Each row is a point. The window is the flat piece filled in between its corners: a triangle in 3 columns, a solid with four corners in 4, and so on. A path goes straight from each point to the next, and from the last back to the first. After which points does the path pass through the window?

Window (3 x 3):
[[ 0.59  0.20  0.47]
 [-0.12  0.76 -0.05]
 [-0.25 -0.42  0.30]]
Path:
(1): [ 0.00 -0.02 -0.18]
(2): [0.65 0.60 0.16]
(3): [0.09 0.37 0.66]
(4): [0.15 0.72 0.52]
(5): [-0.07  0.37 -0.25]
(6): [ 0.17 -0.61  0.17]
(7): [-0.52 -0.25  0.66]
(8): [-0.43  0.02  0.30]
Through the window after points: 4

Window, 3 rows:
[[ 0.03 -0.06  0.34]
 [ 0.37 -0.30  0.08]
 [-1.07  0.11 -0.31]]
Path:
(1): [ 0.11  0.16 -0.12]
(2): [ 0.40  0.02 -0.16]
(3): [-0.31 -0.48  0.21]
(4): [ 0.09 -0.58  0.15]
(5): [ 0.15  0.05 -0.08]
(6): [-0.75  0.25 -0.23]
(7): [-1.18 -0.08 -0.29]
(8): [-0.22 -0.60  0.37]
(9): [0.16 0.33 0.26]
(10): [0.11 0.21 0.04]
(11): [ 0.30 -0.94  0.34]
(12): [-0.58 -0.63  0.15]
Through the window after points: 2, 4, 6, 8, 10, 12

Window (4 x 4):
[[-0.03 -0.36 -0.38 -0.18]
 [-0.54  0.24 -0.09  0.32]
 [-0.56 -0.77 -0.14  0.16]
 [ 0.71  0.57  0.77 -0.61]]
Path:
(1): [ 0.02  0.20  0.21 -0.52]
(2): [ 0.54  0.02  0.23 -0.22]
(3): [ 0.35 -0.38 -0.01  0.29]
(4): [-1.02 -0.76 -0.11 -0.07]
(5): [-0.27  0.05  0.45 -0.94]
(6): [0.30 0.14 0.24 0.61]
(7): [ 0.52  0.45 -0.12  0.12]
(8): [-0.46 -0.33  0.45 -0.65]
(9): [-0.06  0.02 -0.09 -0.65]
(10): [ 0.44 -0.20  0.07  0.23]
(11): [ 0.13 -0.08  0.22  0.02]
(12): [ 0.03 -0.05  0.37 -0.46]
Through the window after points: 1, 3, 7, 9, 11

Window:
[[-0.59 -0.74 -0.05 -0.21]
 [ 0.65  0.32  0.51  0.26]
 [ 0.29  0.47  0.18  0.05]
 [ 0.34  0.17  0.04  0.42]]
Path:
(1): [ 0.39  0.00 -0.11 -0.39]
(2): [ 1.23  0.22  0.37 -0.03]
(3): [0.42 0.68 0.39 0.60]
(4): [-0.60 -0.36  0.41  0.41]
(5): [ 0.10 -0.44 -0.16 -0.21]
(6): [-0.06 -0.32 -0.33 -0.11]
(7): [-0.49 -0.14  0.37  0.25]
(8): [-0.52 -0.14  0.14  0.43]
Through the window after points: none

Window (6 x 6):
[[ 0.53 -0.20  0.11  0.84  0.35  0.55]
 [-0.42  0.24 -0.45 -0.77 -0.13 -0.86]
 [-0.34 -0.56 -0.05 -0.59 -0.57 -0.67]
 [-0.67 -0.33 -0.16  0.00  0.07 -0.28]
 [ 0.09 -0.38 -0.52 -0.21  0.31  0.01]
 [-0.31 -0.09  0.37 -0.10  0.44  0.50]]
Path:
(1): [-0.64 -0.03 -0.23 -0.88 -0.31 -0.34]
(2): [-0.43 -0.53  0.03 -0.20  0.52 -0.93]
(3): [-0.03 -0.25 -0.13 -0.35  0.10 -0.80]
(4): [-0.84 -0.13 -0.65 -0.36 -0.48 -0.21]
(5): [-0.24  0.06 -0.18 -0.41  0.00  0.24]
(6): [-0.22 -0.07 -0.02 -0.16  0.24 -0.38]
(7): [ 0.12 -0.49  0.24 -0.39  0.43 -0.26]
(8): [-0.11 -0.10 -0.30  0.17 -0.39  0.11]
Through the window after points: 5

Window (6 x 6):
[[-0.20 -0.41  0.80 -0.40  0.87  0.48]
 [-0.01  0.29 -0.72  0.54 -0.52  0.39]
 [-0.27 -0.70  0.41 -0.02  0.19  0.02]
 [ 0.47  0.60 -0.08  0.47 -0.56 -0.07]
 [ 0.17  0.30  0.02 -0.21 -0.73  0.28]
 [-0.11 -0.45  0.14 -0.56  0.70 -0.07]]
Path:
(1): [-0.63 -0.17 -0.11 -0.32 -0.03  0.04]
(2): [-0.46  0.56  0.21  0.20 -0.43  0.08]
(3): [ 0.81  0.29 -0.12 -0.06 -0.38  0.27]
(4): [ 0.42 -0.28  0.03  0.03  0.23  0.13]
(5): [-1.21 -0.11 -0.08  0.47 -0.18  0.27]
(6): [-0.60 -0.27  0.34 -0.28  0.18 -0.07]
(7): [ 0.50 -0.60  0.06 -0.27  0.39  0.95]
(8): [-0.05 -0.82  0.07  0.00  0.42  0.39]
(9): [-0.54  0.46  0.20 -0.62  0.13 -0.08]
(10): [-0.64  0.00  0.41 -0.24 -0.05  0.10]
(11): [ 0.44 -0.51  0.14  0.05  0.00  0.20]
(12): [ 0.61 -0.23 -0.22  0.17  0.32  0.48]
Through the window after points: 10

Window, 8 rows:
[[-0.39 -0.50 -0.31  0.22 -0.51  0.18  0.13  0.49]
 [ 0.61  0.30 -0.22  0.25  0.31 -1.01 -0.43 -0.44]
 [ 0.76  0.10  0.30  0.87  0.37  0.44 -0.18 -0.36]
 [ 0.03 -0.10  0.32  0.31  0.39 -0.08  1.10 -0.60]
 [-0.27 -0.48  0.00 -0.15  1.01 -0.30 -0.11  0.34]
 [-0.49  0.44 -0.52 -0.27 -0.11  0.17 -0.07 -0.42]
 [-0.46  0.21  0.46  0.57 -0.48  0.05  0.78 -0.18]
 [-0.65 -0.47 -0.67  0.34 -0.02 -0.24 -0.70 -0.17]]
Path:
(1): [-0.19  0.64 -0.39  1.04  0.24 -0.33  0.59 -0.34]
(2): [ 0.13  0.22 -0.40  0.62  0.12 -0.51 -0.26 -0.14]
(3): [ 0.11 -0.13 -0.01 -0.07  0.06 -0.19 -0.52 -0.29]
(4): [-0.58 -0.38  0.15  0.08 -0.34 -0.14  0.27 -0.34]
(5): [-0.26  0.32 -0.56  0.50  0.22 -0.13  0.48  0.29]
(6): [-0.29  0.52 -0.34  0.48  0.02  0.08  0.45 -0.35]
(7): [ 0.03 -0.38  0.33 -0.06 -0.49  0.02 -0.17 -0.45]
(8): [ 0.10 -0.28  0.03 -0.40 -0.04 -0.31 -0.47 -0.30]
Through the window after points: 8

Window:
[[ 0.16 -0.49 -0.37 -0.03  0.63 -0.40 -0.30  0.41 -0.34]
 [ 0.48  0.37  0.73  0.34  0.12  0.29  0.48  0.97 -0.01]
 [-0.13  0.30  0.92 -0.32  0.73  0.09  0.62 -0.23  0.60]
 [ 0.14  0.49 -0.58 -0.34  0.30  0.35  0.49  0.19 -0.20]
 [ 0.67  0.16 -0.21 -0.46  0.48 -0.18 -0.18  0.05 -0.11]
 [ 0.53 -0.03  0.14  0.36  0.49  0.81  0.17 -0.63  0.15]
 [ 0.08  0.02 -0.01 -0.40 -0.21 -0.63 -0.26  0.69  0.51]
 [-0.49  0.32  0.14  0.19 -0.29  0.18 -0.27 -1.07 -0.42]
 [ 0.41  0.65 -0.74  0.51  0.13 -0.07 -0.17 -0.50 -0.16]]
Path:
(1): [ 0.24 -0.11 -0.49 -0.21 -0.19 -0.28  0.39 -0.20 -0.22]
(2): [-0.19  0.41  0.25 -0.01  0.25 -0.15 -0.40  0.13 -0.02]
(3): [-0.27  0.45  0.53  0.28  1.12  0.63 -0.12  0.40  0.19]
(4): [ 0.42 -0.09  0.32 -0.28  0.02 -0.34  0.47 -0.51  0.25]
(5): [ 0.40  0.05 -0.02 -0.36  0.26  0.33  0.62  0.04 -0.20]
(6): [-0.12  0.83 -0.30  0.55  0.33 -0.06 -0.38  0.87  0.12]
(7): [-0.19  0.54 -0.02 -0.32  0.87 -0.04 -0.39  0.44  0.24]
(8): [ 0.58 -0.41 -0.14  0.08 -0.04 -0.28  0.12  0.19 -0.29]
Through the window after points: 5, 7

Window (9 x 9):
[[ 0.59  0.20  0.47  0.74 -0.68  0.70 -0.83 -0.49 -0.03]
 [ 0.20 -0.30  0.95 -0.27 -0.70  0.17  0.32  0.08 -0.41]
 [ 0.32  0.42  0.70  0.51  0.27 -0.49 -0.19  0.08  0.43]
 [-0.13  0.13  0.44  0.33  0.13  0.13  0.31 -0.44  0.51]
 [-0.75  0.17  0.22 -0.23 -0.58  0.41 -0.66  0.10  0.57]
 [ 0.11 -0.61 -1.06  0.91  0.02 -0.19  0.64  0.38  0.31]
 [-0.45 -0.30  0.85 -0.64  0.38  0.74  0.42  0.57 -0.49]
 [-0.29  0.42 -0.22 -0.51 -0.39 -0.15  0.24  0.04 -0.31]
 [ 0.37 -0.61 -0.86 -0.15  0.60 -0.25  0.70  0.24  0.87]]
Path:
(1): [ 0.38 -0.04  0.11  0.47 -0.29  0.35  0.38  0.26  0.51]
(2): [ 0.22 -0.17 -0.14 -0.15 -0.16  0.00  0.69  0.22  0.40]
(3): [ 0.21 -0.84  0.25  0.01  0.54 -0.12 -0.41 -0.11  0.01]
(4): [ 0.00 -0.44  0.10  0.41 -0.08 -0.22 -0.18 -0.68 -0.42]
(5): [ 0.38 -0.08  0.26 -0.04 -0.02  0.05  0.57  0.35  0.25]
(6): [-0.11  0.67  0.33 -0.07 -0.31  0.40  0.67  0.66  0.44]
(7): [-0.07 -0.51  0.37  0.19  0.49 -0.70 -0.26 -0.56  0.05]
(8): [-0.40 -0.40  0.32 -0.21 -0.15 -0.10 -1.01 -0.16  0.33]
(9): [ 0.11  0.17 -0.03  0.51 -0.15  0.13  0.30  0.21  0.32]
(10): [ 0.14 -0.03 -0.13 -0.01 -0.49  0.45  0.44  0.73  0.61]
(11): [ 0.09 -0.15  0.04  0.34  0.27 -0.49  0.14 -0.73  0.18]
(12): [-0.19 -0.32  0.23  0.05 -0.20  0.11 -0.36 -0.35  0.04]
(13): [-0.03  0.17  0.44  0.03 -0.48  0.25  0.05  0.34  0.24]
(14): [-0.22  0.28  0.52  0.17 -0.46  0.46  0.51  0.60  0.49]
(15): [-0.07  0.04  0.62 -0.47  0.04 -0.07 -0.52 -0.35 -0.23]
(16): [-0.28  0.02 -0.23  0.25 -0.08 -0.27 -0.22 -0.50  0.30]
Through the window after points: 2, 8, 12

Window:
[[-0.01  0.10  1.31 -0.07 -0.03 -0.83  0.36 -0.07  1.12  0.49 -0.40]
 [ 0.81  0.14  0.57 -0.56 -0.05  0.29 -0.19  0.51 -1.19 -0.03  0.33]
 [-0.17  0.05  0.61  0.12 -0.30  0.14 -0.48  0.09  0.10 -1.51 -0.66]
 [ 0.34 -0.12 -0.08  0.06  0.39 -0.01 -0.57  0.16  0.55 -0.69 -0.16]
 [ 0.43  0.73  0.94 -0.38  0.28  0.25  0.56 -0.53 -0.53 -0.25  0.09]
 [ 0.30 -0.15  0.07 -0.07  0.13 -0.32  0.21  0.28  0.02 -0.06  1.22]
 [-0.21  0.69 -0.22 -0.14 -0.48 -0.32 -0.98  0.39  0.34  0.31  0.02]
 [ 0.30 -0.44  0.09 -0.27  0.22 -0.17 -0.40 -0.25 -0.65  0.73  0.24]
 [ 0.22  0.25  0.54 -0.33 -0.30  0.14 -0.58 -0.52  0.44  0.18  0.78]
 [ 0.41 -0.29 -0.27 -0.57  0.16  0.27  0.53  0.11 -0.07  0.14 -0.36]
 [-0.05  0.16  0.24  0.04 -0.05  0.36 -0.27  0.62 -0.04  0.72 -0.14]]
Path:
(1): [ 0.57  0.08  0.37  0.39 -0.19  0.14 -0.32  0.43 -0.10 -0.19 -0.27]
(2): [-0.63 -0.12  0.43 -1.29  0.21 -0.45 -0.11 -0.89  0.19 -0.58  0.34]
(3): [-0.51  0.05  0.21 -0.61  0.23 -0.16 -0.41 -0.23  0.51  0.11  0.15]
(4): [ 1.18  0.20  0.24  0.54 -0.43  0.18  0.24  0.43 -0.27  0.11  0.45]
(5): [ 0.61  0.08  0.07  0.19 -0.48 -0.31 -0.45 -0.48  0.22 -0.12  0.44]
(6): [ 0.07  0.27  0.47 -0.46  0.10  0.00 -0.24 -0.01  0.10 -0.08  0.15]
(7): [ 0.39 -0.11  0.48 -1.00  0.39 -0.01  0.01  0.51 -0.14  0.01  1.15]
(8): [ 0.15  0.11 -0.07  0.74 -0.15 -0.24 -0.01 -0.17  0.22 -0.17  0.02]
(9): [ 0.60  0.50  0.04  0.31 -0.62 -0.25 -0.71  0.39  0.10  0.01  0.03]
(10): [-0.12 -0.11  0.43 -0.64  0.36  0.26 -0.06  0.11 -0.36  0.21  0.21]
(11): [-0.08  0.18  0.19 -0.80  0.38  0.07 -0.43  0.34 -0.17 -0.14  0.04]
(12): [ 0.18  0.25 -0.14  0.04 -0.38 -0.15 -0.32  0.15  0.32  0.21 -0.09]
(13): [ 0.43  0.03  0.04  0.32 -0.32 -0.27 -0.54 -0.06 -0.05  0.10  0.00]
(14): [-0.12  0.53  0.40 -0.86  0.17  0.12 -0.10  0.40 -0.18  0.10  0.45]
(15): [ 0.18  0.08  0.69 -0.49  0.41 -0.30 -0.15  0.20 -0.13 -0.10  0.12]
(16): [ 0.31  0.26  0.37  0.19 -0.30  0.13 -0.16 -0.16  0.16 -0.07  0.28]
Through the window after points: 7, 9, 11, 13

Window:
[[-0.43 -0.49 -0.06 -0.04 -0.78  0.35 -0.02 -0.02  0.00  0.06  0.23]
 [-0.31  0.67  0.17  0.29 -0.06  0.15 -0.23  0.17 -0.70  0.33  0.49]
 [ 0.47  0.18  0.57 -0.95 -0.08 -0.16  1.25 -0.01  0.91 -0.33 -0.32]
 [-0.14  0.51 -0.26  0.12  0.82  0.32  0.42  0.24  0.31  0.47  0.37]
 [-0.36 -0.48  0.26  0.56 -0.32 -0.64 -0.24  0.38  0.02 -0.10  0.32]
 [-0.01  0.06 -0.03 -0.14  0.39  0.05  0.53 -0.07 -0.99  0.44  0.25]
 [ 0.26  0.10  0.36  0.14  0.26  0.37  0.04 -0.60 -0.58  0.13  0.55]
 [-0.12 -0.12  0.07  0.57 -0.30  0.36 -0.56  0.17  0.19 -0.16 -0.70]
 [-1.09 -0.02 -0.37 -0.28 -0.11  0.11 -0.44 -0.44  0.65 -0.33 -0.50]
 [ 0.40 -0.18  0.06 -0.49 -0.07  0.06 -0.28  0.14 -0.28 -0.38  0.27]
 [ 0.57  0.12  0.93 -1.00  0.44  0.11  0.61  0.18  0.94  0.49 -0.47]]
Path:
(1): [ 0.48  0.16 -0.01 -0.66 -0.01 -0.09  0.27  0.03  0.16  0.25  0.15]
(2): [-0.70 -0.26  0.91 -0.09  0.58  0.47  0.18 -0.11  0.01 -0.32  0.10]
(3): [-0.11 -0.05  0.68 -0.10  0.07  0.55 -0.22  0.18 -0.16 -0.11 -0.03]
(4): [ 0.09  0.09 -0.46 -0.20 -0.45 -1.06  0.61 -0.35  0.32  0.21  0.16]
(5): [ 0.38  0.32 -0.46 -0.55 -0.17 -0.10  0.01 -0.39  0.32  0.24  0.31]
(6): [-1.07 -0.37  0.59  0.10  0.07  0.23  0.23  0.53  0.41 -0.42 -0.76]
(7): [-0.19 -0.28  0.42 -0.13  0.21  0.04  0.34  0.36 -0.01 -0.28  0.02]
(8): [ 0.22  0.35 -0.19  0.14 -0.48  0.04 -0.39 -0.36  0.27  0.26 -0.23]
Through the window after points: 7

Window (12 x 12):
[[-0.10  0.83  0.65 -0.12  0.43 -0.14 -0.05 -0.01  0.04  0.25  0.25 -0.18]
 [ 0.88  0.17 -0.59  0.28  0.17  0.49 -0.21 -0.11  0.05  0.72 -0.12  0.15]
 [-0.19  0.94  0.18  0.36 -0.03  0.36  0.48 -0.06 -0.21  0.50 -0.22 -0.80]
 [-1.37 -0.67  0.66 -0.11  0.27 -0.06  0.02 -0.03 -0.24  0.14  0.69  0.09]
 [ 0.68 -0.29 -0.65  0.93  0.53 -0.34 -0.06 -0.28  0.36 -0.17 -0.36 -0.04]
 [ 0.55 -0.63 -0.35  0.45 -0.61 -0.13 -0.19 -0.24  0.60 -0.49 -0.06  0.21]
 [ 0.68 -0.63 -0.83  0.62 -0.05 -0.16 -0.49  0.48 -0.14 -0.68  0.06  0.31]
 [ 0.28  0.85  0.21  0.84  0.14  0.53  0.47  0.05  0.23  0.19 -0.46  0.30]
 [-0.80  0.81 -0.06 -0.11  0.28 -0.15  0.64  0.11  0.20  0.44  0.48 -0.02]
 [ 0.21 -0.42 -0.58  0.00  0.23 -0.14 -0.33  0.33  0.35 -0.19 -0.72  0.17]
 [-0.91  0.81  0.36  0.27  0.01 -0.49 -0.03  0.01 -0.23  0.86  0.04  0.05]
 [-0.70 -0.29  0.03 -0.04 -0.06  0.06 -0.08 -0.88 -0.48 -0.74  0.17  0.42]]
Path:
(1): [-0.56  0.19 -0.25  0.43  1.26  0.47 -0.62 -0.59  0.52 -0.33  0.68  0.18]
(2): [ 0.61  0.07 -0.01  0.24 -0.68 -0.37  0.38  0.73 -0.22  0.41 -0.68 -0.07]
(3): [ 0.57 -0.25 -0.15 -0.10 -0.09 -0.27  0.26 -0.09 -0.55  0.21  0.35  0.22]
(4): [-0.38  0.39 -0.21  0.59  0.12  0.39 -0.32 -0.07  0.75 -0.14 -0.68 -0.25]
(5): [-0.35  0.54 -0.41  0.02  0.31  0.24 -0.28 -0.19  0.29  0.36 -0.07 -0.21]
(6): [-0.13 -0.28  0.66  0.46 -0.22 -0.35  0.76  0.29 -0.52  0.00  0.08  0.13]
(7): [ 0.06  0.00  0.08 -0.02 -0.12 -0.17  0.24 -0.49 -0.23  0.21 -0.30  0.30]
(8): [-0.36 -0.03 -0.17  0.45  0.21  0.21 -0.29 -0.16  0.15 -0.65  0.31  0.05]
(9): [ 0.01  0.38 -0.21  0.69  0.36 -0.02 -0.53 -0.09  0.08  0.18  0.30  0.06]
(10): [-0.01  0.00  0.02 -0.11  0.25 -0.18  0.41 -0.01 -0.01  0.13 -0.46 -0.02]
(11): [ 0.30 -0.31  0.10 -0.11 -0.54 -0.41  0.26  0.32 -0.65  0.46 -0.18  0.30]
(12): [ 0.03  0.27 -0.38  0.44  0.32  0.41 -0.26 -0.19  0.62 -0.12  0.07  0.02]
Through the window after points: 3, 5, 7
